Each row is a point. Each copy is the shape, with its points in the same order, stretched, turned, moved and blurred by noise. Is it also mirrored, or only turned?

Shape (7 x 2):
[[-0.66 -0.78]
 [ 0.04 -0.09]
 [-0.46 -1.55]
 [ 0.38  0.07]
 [ 5.28  0.09]
 [ 1.82 -1.52]
 [-1.37  1.37]]
Copy 1 (7 x 2):
[[-0.37 -0.83]
 [-0.11  0.06]
 [-1.32 -0.10]
 [ 0.30 -0.56]
 [ 2.53  4.19]
 [-0.18  1.85]
 [ 0.81 -2.54]]
Copy 1 is: mirrored
Copy 2 (7 x 2):
[[ 1.46  0.04]
 [ 0.28 -0.09]
 [ 1.36 -1.31]
 [-0.53 -0.02]
 [-4.54 -3.51]
 [-0.66 -2.44]
 [ 0.06  2.20]]
Copy 2 is: mirrored
Copy 3 (7 x 2):
[[-0.74 -0.15]
 [ 0.11  0.84]
 [-1.21 -0.20]
 [ 0.41  0.27]
 [ 4.64 -3.65]
 [ 0.47 -1.77]
 [-0.17  2.68]]
Copy 3 is: only turned

Shape (6 x 3):
[[-0.09  1.64 -0.99]
 [-0.24 -1.43  0.16]
 [ 0.83 -2.60  0.53]
 [-0.69  2.86  1.20]
 [-3.02 -1.86 -0.32]
 [ 1.60  1.92 -1.24]]
Copy 1 (6 x 3):
[[-1.95  1.33  0.60]
 [ 0.43 -1.62  0.50]
 [ 2.45 -1.99  0.50]
 [-3.30  1.11  3.43]
 [-1.83 -3.02 -0.40]
 [-0.62  2.40  0.62]]
Copy 1 is: only turned
Copy 2 (6 x 3):
[[-1.04 -1.08  1.89]
 [ 0.66  0.05 -0.38]
 [ 2.32  0.05 -0.58]
 [-2.18  0.96  3.00]
 [-1.51  0.01 -2.18]
 [ 0.25 -1.61  2.82]]
Copy 2 is: mirrored
Copy 3 (6 x 3):
[[ 0.08  2.88  2.12]
 [ 0.36 -0.39 -0.22]
 [ 1.60 -1.81 -0.41]
 [-1.24  2.45  3.85]
 [-2.04  0.17 -2.18]
 [ 1.60  2.98  3.04]]
Copy 3 is: only turned
Copy 4 (6 x 3):
[[ 1.32  2.49 -0.25]
 [-0.12 -0.23 -1.44]
 [-0.91 -1.93 -0.64]
 [-1.01  3.67  0.54]
 [-1.60  0.62 -4.30]
 [ 2.76  1.54  1.25]]
Copy 4 is: only turned

Shape (8 x 4):
[[-0.86  2.45  1.86  1.94]
 [ 1.48 -2.21  0.98  2.79]
 [ 1.27  4.57  1.14  1.65]
 [-1.73 -0.55 -0.96  3.90]
 [ 0.13  0.01 -1.74 -0.75]
 [ 1.44  0.95 -0.56  1.45]
 [ 0.07 -1.74 -0.23 -1.10]
 [-0.76 -0.26 -1.97 -1.83]]
Copy 1 (8 x 4):
[[ 2.14  2.47  0.79  1.99]
 [ 1.61 -1.59  3.14 -0.47]
 [ 4.16  2.20 -0.82  2.07]
 [-0.85 -0.23  1.71  2.57]
 [-0.25  0.07 -0.76 -1.07]
 [ 1.67 -0.53  0.21  0.11]
 [ 0.05  0.32  0.69 -2.39]
 [-1.25  0.46 -0.70 -1.75]]
Copy 1 is: only turned
Copy 2 (8 x 4):
[[-1.10  2.55  1.43  3.54]
 [ 3.44  0.89 -0.63  1.34]
 [-2.20  0.22  1.87  5.56]
 [-0.02  3.40 -2.93  1.87]
 [-1.38 -0.66 -0.91 -0.75]
 [-0.42 -0.37 -0.43  2.32]
 [ 0.40 -0.07  0.03 -1.68]
 [-2.36 -0.43 -0.84 -1.91]]
Copy 2 is: mirrored
Copy 3 (8 x 4):
[[-1.21  0.23  1.13  1.66]
 [ 2.18 -1.07 -2.68  4.09]
 [-0.99 -1.77  2.68  0.18]
 [-1.19 -1.13 -3.67  2.31]
 [ 0.77  0.44 -1.56 -2.05]
 [ 1.16 -1.25 -0.65  0.42]
 [ 1.87  2.09 -1.99 -0.23]
 [ 0.55  1.02 -1.69 -2.43]]
Copy 3 is: mirrored
